Each row is a point. Each table stands for the endless flat space through its points: a line for two points, a plane for three, and so on. Write the one point that lies in both, or say that there is none.

First (2 x 3):
[[ 52 -18 -10]
 [ 28   6 -37]]
Second (2 x 3):
[[ 36 -20 -46]
 [ 36  16 -10]]
They share: [ 36  -2 -28]

First (3 x 4):
[[ 34 -23  28 -16]
 [ 30  12  -5   4]
 [ 34  22  -7  19]]
Second (2 x 4):
[[31 28 22 -7]
 [32 20 17 -3]]
They share: [34  4  7  5]

First (4 x 6):
[[-31 -26  16 -20 -44  39]
 [-31 -12  50 -44 -38 -29]
 [  0   0  17   2 -45 -23]
 [-50 -35  34 -54 -50  15]]
Second (3 x 6):
[[-21  -4  36 -19 -10   3]
 [-33  20  48 -35 -22  19]
 [-38  22  49 -42 -17  18]]
They share: [-14  -2  37  -9 -23   9]

First (5 x 8):
[[ 58 -36  38  42  12 -33 -39  25]
 [ 12   2  -4  -2   8  31 -35  -1]
 [ 45 -35  42  43   6 -24 -34  15]
 [ 51 -40  17   7   5 -32 -38  17]
 [ 39 -25 -12  -7  -3 -31 -45   1]]
Second (3 x 8):
[[ 77 -49  -2  38  42  -8 -29  25]
 [  1   7  38  30 -10  24 -45   5]
 [  3   7  50  18  -4   8 -25  -1]]
They share: [ 30 -14  26  30  11   8 -34  11]

First (3 x 9):
[[ 30 -19 -22  -3 -22 -41 -18  32  47]
 [ 26 -23 -17 -40   9 -16  -2  28  35]
 [ 14  -3  -2   9 -10 -37  14  16  31]]
Second (6 x 9):
[[  40  -32  -17  -31  -34    8    7   26   33]
 [   4   -7  -21 -122   38  -33  -33  -20  105]
 [  25  -41  -26  -31  -34    4   22  -36   57]
 [   6    8    0   31   46  -34   15   41   -6]
 [   3  -36  -10  -93    1  -67  -19   -1   84]
 [  27  -43  -11  -60  -47   -4   -9   12   57]]
They share: [ 22 -17 -12 -27   5 -21   4  24  33]

First (5 x 11):
[[ -6  40  10  14   9 -49  16  28   1  -4  -3]
 [ 14   1   2  19  -8 -14  62  63  -1 -60   6]
 [ 17  55  49  35 -22 -78   7  10 -15   1 -39]
 [  8  28  -4  16  16 -11  35  15  -1  -6   0]
 [-16  13  -6  15  -8 -32  46  71   7 -52  14]]
Second (5 x 11):
[[-27  56   9 -39  -3 -11  24  51  28 -24  16]
 [ -7  25 -27 -36  48 -48  13  16   0  27   7]
 [ 30 -59 -38  52  46 -27  38 -20  22  15 -14]
 [ 14 -31 -28  22  22 -21  30  -2  36  -1  -8]
 [-18  84   1  -2  33 -47  55  80 -17 -26  34]]
They share: no point

First (6 x 12):
[[-26  10 -18 -70  -9 -23  14 -38   6 -27 -61   5]
 [ 40 -77 -55 -70  24 -59  93 -56 -26 -93 -41 -39]
 [  6 -17   5 -18  50  -1 -33   8  -8 -19 -35 -89]
 [ 16 -34 -32  -1  50   2  16 -23  -4 -23  13 -92]
 [-35  38   0  -7  23  35 -52  -8  27  31 -21 -46]
 [-87  30  -8 -27  27 -17 -26 -46  11   1  -7  -4]]
Second (3 x 12):
[[  3 -27 -36 -39  35  -2   6 -34   7 -35 -36 -31]
 [-25  11   3 -27  18 -30  47 -52  -1 -14 -46 -51]
 [  3  -9 -27 -51   8 -14  33 -64  -5 -56 -66 -43]]
They share: [ -4 -19 -27 -35  33  -8  14 -36   6 -28 -36 -35]

First (6 x 14):
[[ -5  43  33 -13  44  33  -4 -22  33  -4  63 -23 -37 -71]
 [-44  23  56  -8  61  49  11   9  37  28  82 -16 -26 -47]
 [  0  43  31  24   0 -24   8  30 -41 -28  19   2  19 -23]
 [ 78  38   5 -45  54 -28 -55   4 -28   5 -20 -69  29 -29]
 [ 36  64  27 -60  27  45 -10  16 -38  48  17 -33 -28 -26]
 [ 55  28  16 -16  47 -51 -49   4 -24 -23 -10 -57  43 -32]]
Second (3 x 14):
[[ 24  47  43  -9  48  -3 -28  45 -11  10   3 -28  13 -47]
 [-13  50   7  -7  11  -8   9  16 -38 -18  44 -23 -19 -14]
 [  5  53  31  -7  32  -8 -15  37 -23  -6  20 -26  -4 -38]]
They share: [ 19  37  23 -11  36   2  -9  25 -19  10  18 -26  10 -24]

First (7 x 18):
[[-48  47   3 -12 -25  41   5 -30 -13 -16 -46 -13  27  11  30  28 -43  42]
 [-38  31  76  -7  29  46 -41   2   6 -33 -16  24 -27  11  15  51 -30 -15]
 [ 12 -22 -21 -60  38  35 -58  24 -10  -7 -28 -10  -9   2  27   4 -22  -9]
 [-60 -47 -33  -9 -30  -5 -16 -85   6 -11   9  14  59  20  -7  -2 -25   2]
 [-51  44  87 -39  -9  71  -7  26 -14 -23   2 -28 -19   7  30 103 -49 -35]
 [-44 -17 -26 -39 -30  16 -12 -55 -18  -8 -26 -12  54  14  17   0 -23  17]
 [-29 -46  25  36   3   8 -39 -73  37 -32  18  66  18  22   9  -9 -26 -17]]
Second (6 x 18):
[[ -26  -40  -43  -40  -42    5  -23  -19   25  -45   15   29   40  -14
    73    0   -1  -61]
 [ -42  -13   22  -12    3   40  -24  -27    7  -14   -3    8   36   -5
    22   15  -61   17]
 [   1  -13   23  -19   -3   23  -83  -25   40    9   -6  -46   28   -8
    19   36  -34   -7]
 [ -66   -5   -8  -28  -13   58   41  -61  -52  -78  -29   29  -19   26
    39  -27  -41  -30]
 [   5  -14   32   -8   15   19  -94  -26   31   13   38   -8   48  -26
     7   54  -47   23]
 [  56  -25   34  -32   43   38 -103  -43   -2  -30   15  -11  -53   34
    -7   49    9  -48]]
They share: no point

First (4 x 20):
[[ 67 -36 -18 -47   1  15  48 -29  -4   5 -42  11   2   8  -4 -17   8  54
  -53  14]
 [ 65 -23 -13 -54 -11  19  59 -28 -18   2 -53  19 -10  22 -13 -19   9  62
  -58   6]
 [ -1 -14  27 -17 -38  38  38  31  -5 -31  -6  23 -31  43   4   4  25  11
  -12  21]
 [ 13 -45   3 -20   7  33  33 -14   8 -16 -15 -13  -4   8   5  -5  41  24
  -14  20]]
Second (3 x 20):
[[ 34 -11  11 -16   1  36  32 -22  -1 -22 -23  -5  -8  13  -9   2  33  35
   -5  24]
 [ -3 -65  13 -23 -29  42  58   7  19 -24 -24   0 -33  -9   3 -16  36   4
  -34  38]
 [ 29 -45 -18 -38  18   6  16   4  -6   7   1   8  22  47  26  -3  18  38
  -31  -8]]
They share: [ 21 -37   4 -24  -4  30  36  -6   4 -15 -17   0  -8  15   4  -5  30  26
 -21  20]

First (3 x 24):
[[ 45  24  15  26   0  34  43 -23 -13 -28 -32 -26 -18 -60  13   7 -61 -14
   27  -1  25 -35  20 -61]
 [ 17 -31 -30 -41  12  36  -8 -31 -17 -25  11  24 -28   0  18  45   6  29
   24 -18  32   9  41   9]
 [ 10 -15  -3 -28  15  11  -8   1 -18  -3  -8  11 -39 -19  15  46  -7  10
   19  -1   4   3  59 -16]]
Second (5 x 24):
[[ 54 -14  23 -16  22  53  35 -37   5 -10 -73 -27 -36 -37 -24 -24 -50  13
   48  -9  13 -18  76 -21]
 [ 14 -25 -30   1 -36  53 -39   8 -20 -32 -41  27 -24 -62  15  39 -19  24
   32  11  32 -30  -6 -51]
 [ 58   1  26 -12  20  24  45 -37  14  -7 -38 -19 -28  -2   2  12 -35 -11
   54 -21   4 -28  55 -24]
 [ 19 -12 -28 -15  -1  60   2 -16 -22 -37 -44   3 -19 -67  -4   2 -43  35
    9   2  38 -19  41 -23]
 [ 67  27 -11 -30   5  26   4 -55  27   3 -42  -3 -15   6  27  45   6   2
   61 -14 -21 -63  17 -27]]
They share: no point

First (4 x 24):
[[ 21 -21  15  17 -50 -29 -49   5 -52   3  32   2 -53 -27 -64 -15  30  36
  -32   9 -37 -25 -31 -58]
 [ 27  14   7  -4 -17   8 -28   0 -70  24 -30 -44 -34  15 -38 -10  31  13
    4 -57 -16  46 -10 -20]
 [ 26 -41 -30  12 -40 -24  -9  25 -12  18  67  52 -28 -67 -49  25  40  36
  -67  54   3 -70  14 -23]
 [ -3 -23 -47  -3  -6 -14 -39 -19   7  -7   1  16 -33 -46 -15 -19  27  42
  -38  -8  11  -6   2   8]]
Second (6 x 24):
[[ 53 -16   2   9 -12   9  -4  25 -13  32  28 -46 -49 -38 -18  53   5  51
  -45   9  27   4  -8 -21]
 [ 61 -35 -10  21 -26  12  15  49 -57  51  16 -29 -64 -35 -22  47   6  47
  -29   0  39  21  20 -36]
 [ 11 -14 -42  17 -20 -17 -34  -5 -78  19 -25  34 -26 -13 -36 -53  55  23
    3 -36 -20  23  27 -35]
 [ 19  21 -36  13 -12 -34 -37 -19 -63  15 -18  21   8  15 -42 -83  64  11
  -13 -64 -27  31  10 -20]
 [ 18 -46 -63  49  11  -4 -48 -11 -61  25 -18  59 -42 -76   2 -14  60  77
   15  36 -25   0  54 -83]
 [ 55  -4 -10  25  -6 -67  -6 -31 -54   5 -13  32 -54 -39  22 -21  85  35
  -25 -28 -20  25  11 -23]]
They share: [ 17  -8 -15   0 -19  -6 -30  -2 -36  12  -2  -8 -34 -19 -34  -8  31  27
 -22 -21  -6   8  -4 -14]

First (4 x 24):
[[  4 -45  14  58   2  -5   5 -18  -4 -16 -31 -24  49 -36 -14  85  24  10
  -46 -77 -53 -40 -47  19]
 [  0  -8   1  35   8  47 -20  12 -38 -32   0 -33  20 -54 -20  36  14  12
  -39 -51  -3  -4 -32  12]
 [-22 -33   8  64 -14  23   3 -16 -24 -14 -29 -14  49 -46 -26  69  20  26
  -42 -75 -31 -28 -41  17]
 [ 16 -13  10  13  24  19   1  81 -50  19   2  15 -37   7 -42  12 -49 -15
   25  11  16 -42   0  52]]
Second (5 x 24):
[[ -17   16  -12   22   10   38  -12  -39  -35   -9    7  -95   37  -15
   -21   72  -38   22  -60  -41  -39   11  -35   33]
 [ -34    6  -10   22   26   44  -20  -37  -46   -2    6 -106   54  -31
   -38   75  -51    6  -58  -36  -25   -2  -28   38]
 [  35   27   11   45   -8   15   24   23  -21  -36  -10  -29  -17    4
    10   21   12   41  -13  -18  -36   20  -30   11]
 [  46  -22   26   35  -12   33   -3   48  -14  -35  -25    6  -16  -36
    -3   -4   27   22   -2  -33  -19    0  -30   -7]
 [  22   30    1   40    4   13   19   12  -30  -28    1  -46   -4    1
    -1   38    0   32  -24  -19  -31   14  -32   23]]
They share: no point
